Each row of a before or after table is a point. One or more steps were done to the points. Then noise was added and the rows were shuffled. The steps act on how far a point lies along the listed directions, d1 being the first. Name the steps. A step turns or swaps two directions, mirrors them in a line or flattens them onto one, adds a multiple of one to another, or multiplies one. Angles are multiples of 10 degrees, from the lower direction toward the higher: turns from -170 to 170, lines from 10 to 170 but not 90. Use the fewest steps. Two steps may share a direction if one is a turn and the other turns, adds or multiplies; they go together, in the order done. Otherwise the lowest direction goes first.

Directions:
(1): [-39 -11  45]
(2): [  6 -60 -10]
Before:
[[ 12  -2  -7]
 [  3  -4 -14]
 [ 13   8 -19]
 [ 26 -60 -25]
 [-24 -54  19]
 [  2 -19  -2]
 [ 18 -23 -22]
 [ -4   4   2]
 [ 12   3 -20]
 [ 18 -24 -19]
 [ 15   3 -10]
 [ 19 -18 -23]
 [ 19 -10 -21]]
After, 13 rows:
[[ 14   2 -19]
 [ 24  -8 -25]
 [ 11   8 -19]
 [  9 -16 -10]
 [ 27 -15 -30]
 [-10 -49   3]
 [ 15  -3  -8]
 [ 17   2  -9]
 [ -7   6   2]
 [  4  -2 -16]
 [ 25 -22 -29]
 [ 47 -52 -51]
 [ 26 -21 -32]]
Steps: add -0.5 times d2 to d1

Directions:
(1): [  6  -8  -7 -26  -3 -60 -13  50  40]
(2): [-11 -12  27  16  49 -15  -9  39 -56]
Before (12 x 9):
[[ -4   0   0  19  11  23   7   1 -27]
 [  3 -10  10  -1  12 -22   9  37  -7]
 [ -4 -11  18   6  33   2  -7  23 -31]
 [  8 -10   8  -3  11 -28   0  16   7]
 [ -7 -13  18  -7  25 -18 -15  32 -13]
 [-12  -8   7   7  13 -23  -8  19  -5]
 [-14 -11  11   4  15  -5 -15  26 -11]
 [  0   3  11   6   7   1   2   8 -17]
 [ -8   1 -17 -32 -48  -5   0 -32  45]
 [ -1  -1   4  14   2  19  -4  -3 -12]
 [-17   3  18  35  15  58  10 -28 -60]
 [  3   4   4  23   9   1  -6   3 -28]]
After (12 x 9):
[[ -3  -7   1   6  17 -11  -2  32 -17]
 [-19   2   2  -2 -21  44   9 -60 -19]
 [ -6  -4  -6  -3  -9 -24  -3   5  27]
 [  5   5   6  -2   1 -13   1  17   1]
 [ 11  -3  -3  -6 -11 -14   6  -8  27]
 [  1  -8   0 -25  -9 -21 -13  19  34]
 [ -7  -7  -4  -8  -7 -16 -12  20  24]
 [  5   0  -3  12   6 -25 -13  20 -10]
 [  0  -6   8   7   9  -1  -7  17 -10]
 [  9  -2  -4 -13 -18 -15  14  17  27]
 [-17 -14  28  15  44 -24  -9  57 -49]
 [  5  -9   2 -19   7 -29 -11  37  17]]
Steps: turn d1 and d2 by -80 degrees

Directions:
(1): [-16  59  -7  17   6 -49  34  22  39  37  -4   9 -30 -35]
(2): [-55  37  46   5  25  30  16  -5 -13  -8  14  28 -23  57]
(3): [-30 -27 -44   9 -41  44   6  35  52  23 -17  20   1  30]
(4): [-31  -8  -6  -5 -48   7  21 -55  -5 -30 -25 -26 -60 -23]
Before (11 x 14):
[[  2  19  21  -3  25 -11  12  -1  -9   1  12   9  -1   8]
 [ 33 -18 -18  -7   4 -16 -13  17   6  13   7   1  29 -17]
 [ 31   1 -15  -1  -2 -28  -3   5  -8   7  -6  -5   6 -37]
 [  3  15  -3  -2   5 -12   2  10   5   4   9   2   0 -13]
 [  0  21  24  -1  35   6   3 -13 -34 -16   4   7  11  14]
 [  3  -4 -12  15 -10  -6   7  16  13   9   2   3  14   0]
 [ -9   8  -5   2  18   1   8  36   6  22  19  24  21  37]
 [ -9 -12  -2  -3  -3   4  -1   6   2  -1  -8   6 -11   1]
 [ -9  13  21  -6  -1   5  -3 -32 -20 -34  -6  -6 -13   6]
 [-17  60  18  15  28 -29  32  13  15  25   5   5 -23  -6]
 [-23  46  24  23  16 -23  22 -11   5  17   4  18 -38   0]]
After (11 x 14):
[[ -7   7 -11  -2 -13  -3   6   1  10  -2   1  -2 -11 -14]
 [-54  31  10   9 -19  16  39 -24  12  -4 -15  -5 -59  12]
 [-22  46  17   3  25 -31  29   7  -7  13  17  12 -17   9]
 [-54  16  20  18 -15  26  21 -33   1  -6  -8  16 -56  31]
 [-27  13   4   3   0  12  24   6  15   9   2  18 -17  24]
 [-35  21  -1  10  14  35  17  19  10   9  -6  29   4  39]
 [ 11   5  -1  11  -5 -26   9  -4  -3  -2   2 -10   1 -20]
 [  1  -7   9  -5  10  -4  -5   1 -12  -7  -3   3  -6  -2]
 [ 36 -11 -35  -4  -9 -38  -2  16  21  22  -4  -8  14 -47]
 [-19  -4   7  -1  -3  39 -10   4   1 -18  -3  17  11  45]
 [ 28 -24 -46  -2 -34 -15  -4   8  12  11 -19  -9   3 -42]]
Steps: turn d1 and d4 by 70 degrees; multiply d2 by 1.6; multiply d3 by -1

Directions:
(1): [ 19 -17 -21 -12 -19   5  -9  -6 -21   0 -17   6 -11  -2   8  -4  17  41
 -25  60  13  40  33 -34  21 -26   8 -14 -19  -3  35 -24]
(2): [ 18   9  27   1 -13   4  -5  24  -8   7 -27   7  -5 -20 -16  14  24 -16
  -1   9   4 -26  53 -47 -20  10 -28  35 -18  14 -17  53]
Before:
[[-15  14  32   8  11 -10  15  14  10   4   3  -1   3  -8 -12   7   5 -30
   21 -43 -11 -46   5  10 -23  18 -11  19  -2  10 -29  33]
 [ -4   5   3   9   5   0   5  -6   4  -1   5  -3   4  -1  -4   1  -3  -3
    8 -20   0   3  -9   9  -7   8   1   4  10   4  -6  -3]
 [  2  12  32   6   6   6   6  22   3   8 -11   5   3 -13 -19  11   3 -40
   14 -23  -8 -34  23 -20 -22  29  -8  28   4  -2 -31  44]
 [ 17 -12 -16 -14  -6  -5  -7 -13 -11   1 -10   7  -4  13   8  -3   6  26
  -14  32   5  29   2  -6  16 -24   8 -12  -5   1  19 -26]
 [  2  16  29  10  -9   3   4  23  -5  16 -30   1   1 -21 -20   7   9 -31
   10 -23  -9 -38  28 -37  -6  23 -24  31 -11  12 -24  51]
 [  4   5   0  -7  -1   5   6   1  -2   7   7   5   1   0  -7   1  -3   1
    0 -11   0 -20  14  -8 -11   0  -4   5  -2   6  -7   8]
 [  1   0  -5 -14  14   8  -2  -5  -4   4  13   1  16  -1   7 -11 -13   7
   -1   1 -11   9 -17  18   5  -7   0 -15   8  -7  -1 -16]
 [  8 -25  -5  -6 -17   5   2   0  -6   9 -12   4 -25  10  17   9  14  13
  -12  35   2  17  19 -34   1 -12   3   5 -15   1  23  -5]
 [ -1  13  28  13  -4   5   6  11   5   5   7  -1   1 -13 -17   5   4 -23
   12 -33  -3 -29   5  -9 -31  26 -23  25   2   2 -26  53]
 [ 19  -7   2 -13 -14   5  -9   7 -13   1 -20   3  -6 -20  -3   0  16  10
  -16  33   2  -3  47 -40   0   2   1   9 -12   8  12  19]]
After:
[[ -1   4   3 -12  16   7   0  -2   0   4  13   2  18  -2   4  -8 -14  -2
    3 -10 -14   0 -18  22  -1  -2  -4  -9  10  -4 -10  -7]
 [ 13   4  27   0  -7  11  -1  23 -10  10 -25  10  -5 -19 -17  12  16 -21
    1  13  -1 -18  50 -47 -15  17 -10  27  -8  -1 -14  41]
 [  0 -27 -14  -7 -12   4   3  -9  -1   6  -1   1 -23  17  22   3   5  19
  -11  30   0  26  -4 -16   9 -14  14  -8  -9  -5  29 -25]
 [  6   3  -3 -10  -3   6   4   1  -4   7   5   6   0   0  -6   1   0   7
   -4  -3   3 -15  17 -14  -9  -4  -4   5  -6   5  -4   6]
 [  0  10  34   3  -1  -6  10  20  -1   7 -13   4  -3 -17 -14  10  20 -19
   12 -14  -4 -38  38 -20 -23  11 -19  26 -16  14 -20  43]
 [  7 -11 -18 -11   3  -8  -3 -20  -4  -1   3   4   2  21  11  -5  -5  20
   -6  12   2  26 -26  18  17 -21  13 -20   5  -3  14 -36]
 [ 12   5  24   7 -15   9   1  15  -5   6  -9   4  -7 -19 -18   7  17  -7
   -1  -2   4 -16  34 -37 -26  16 -26  27 -10   4 -13  53]
 [ -2   7   6   8   3   1   5  -1   4  -1   3  -2   3  -4  -6   3   3  -5
    7 -17   0  -1  -1   2 -11  11  -4  11   9   7 -10   5]
 [ 14   6  18   1 -20   6  -2  21 -18  16 -42   5  -6 -24 -15   5  21  -7
   -6  13  -1 -13  50 -60   7   7 -19  22 -25  11  -3  38]
 [ 16 -13 -13 -18 -13   5  -8  -5 -14  -3 -14   2  -7 -12   5  -6  10  25
  -21  42   2  16  32 -29  14  -7  14  -9  -8   1  26  -7]]
Steps: turn d1 and d2 by -40 degrees
